Each row of a before or after table is a point. One or more steps were done to the points. Then noise was added and the rows were shuffled. The steps act on columns, c1 being the first. Write out the steps. A step turns or swaps two columns, mirrors them in a line or flattens them onto one, adds a multiple of one to another, or multiplies or shifts one. Angles are multiples of 10 degrees, from the lower column toward the higher: turns from -170 to 170, lines from 10 to 170 but not 90. Use the fewest steps. Two steps may share a column if one is a turn and the other turns, adds or multiplies; they go together, in the order done. Otherwise the lowest column goes first.
In the rows, zero is written as 128.

Before (12 x 2):
[[148 167]
 [161 169]
 [146 149]
 [ 93  90]
 [173  91]
 [ 46 158]
 [106 169]
 [163 124]
 [138  26]
 [171 108]
 [120 170]
 [103 155]]
After (12 x 2):
[[158  83]
 [ 77  95]
 [103 108]
 [ 94 157]
 [221 109]
 [124  94]
 [171 161]
 [ 87 150]
 [112 209]
 [138  80]
 [109 153]
 [ 87 109]]
Steps: mirror c1 and c2 in the line at 130 degrees

Before (9 x 3):
[[155 104  63]
 [119 123 195]
 [ 70 109 102]
 [147 117  92]
 [150 150 210]
 [181 139 111]
 [143 134  82]
 [145 181 212]
 [137  89 138]]
After (9 x 3):
[[194 126  26]
 [145 172  71]
 [121 115 198]
 [131 161 135]
 [176 107 136]
 [126  99 165]
 [126 119 163]
 [ 51 133 160]
 [192 152  47]]
Steps: turn c2 and c3 by -150 degrees; add -0.5 times c3 to c1

Before (13 x 4):
[[130 136 119  84]
 [130 139 113 132]
 [126  98 159  88]
 [ 89 107 157 143]
 [136 104 101  86]
 [142 125 106  92]
 [118 148 113 132]
 [138 129 128 118]
 [143 120 145 141]
 [141 131 136 135]
 [152 115 122  94]
 [127 141 126 104]
 [115 138 146 136]]
After (13 x 4):
[[127 136 151 224]
 [168 108  96 118]
 [104 115 145 202]
 [129 143 137 183]
 [119 130 131 152]
 [113 121 108 112]
 [130  99 113 249]
 [138 147 141 107]
 [126 138 142 107]
 [115 131 119 118]
 [141 137 108 125]
 [121 104 168 203]
 [114 126 161 193]]
Steps: multiply c1 by -1; turn c3 and c4 by 160 degrees; multiply c4 by 2.5

Before (8 x 6):
[[168 149 141  68 165 146]
 [ 87 123 108 140 143 145]
 [ 75 139 120  97  98 112]
 [ 96  85  86 107  96  97]
 [ 79  68 129 144 112 171]
 [100 124 146 140 108 124]
 [149 134 140 127  96 162]
 [119  96 115  72 171  98]]
After (8 x 6):
[[249 186 105  98 131 111]
 [172 203  95 103 158  96]
 [ 52  59 159  64 125 150]
 [219 183 129 141 150 142]
 [130 166 147  68 153  97]
 [187 168 124 137 104 127]
 [ 88  94 113 127 108 165]
 [206 240 119 143 122 172]]
Steps: multiply c1 by 2.5; turn c1 and c2 by -150 degrees; multiply c5 by 0.7; turn c3 and c5 by -70 degrees

Before (14 x 9):
[[116 179 125 150 146 148 124 148 121]
 [112 186 132 124 108 184 111  95 122]
 [112 195 136 169 147 141 149 110 131]
 [137 161 176 177 136 162 126 142  93]
 [142 110 147  78 125 118 181  59  68]
 [106 147 137 194 120 170 103 133  74]
 [138 108 138 128 111 128 138 207 123]
 [141 174 136  64 119 154 158 138  33]
 [ 70 156 112 166 138 175 150 134 111]
 [ 63 163 132 140 186 192 117  92  97]
 [160 115 106  72 129  73 119 169  80]
 [201 105 101 145 135 136 152 160  99]
 [194  72 111 137 120 119 145 164 107]
 [159  73 122  90 173 122 133 181 141]]
After (14 x 9):
[[123 168 158  57 144 167 150 140 244]
 [ 76  95 142 149 107 118 126 170 167]
 [158 148 101  51 114 169 131 131  68]
 [161 177 109 112 137 181 126  98 141]
 [120 106 137 127 145 131 141 202 129]
 [107 163 110  79 119 164 175 141  78]
 [179 160 154  97  92 172 111 133  87]
 [137 197 145 117  98 142 141 112  80]
 [135 196 130 114 103 149 128 148 113]
 [ 56 111 151 100 161 128 109 161 117]
 [103 126 114 106 139  73 106 166 214]
 [ 78  64 144 102 168 120 109 171 127]
 [118 101 177  95 145 121 157  56 205]
 [160 198 119  98  42 190 132  91 119]]
Steps: add 0.5 times c5 to c2; turn c1 and c5 by 150 degrees; mirror c3 and c7 in the line at 50 degrees; turn c4 and c9 by -110 degrees; multiply c9 by 1.3
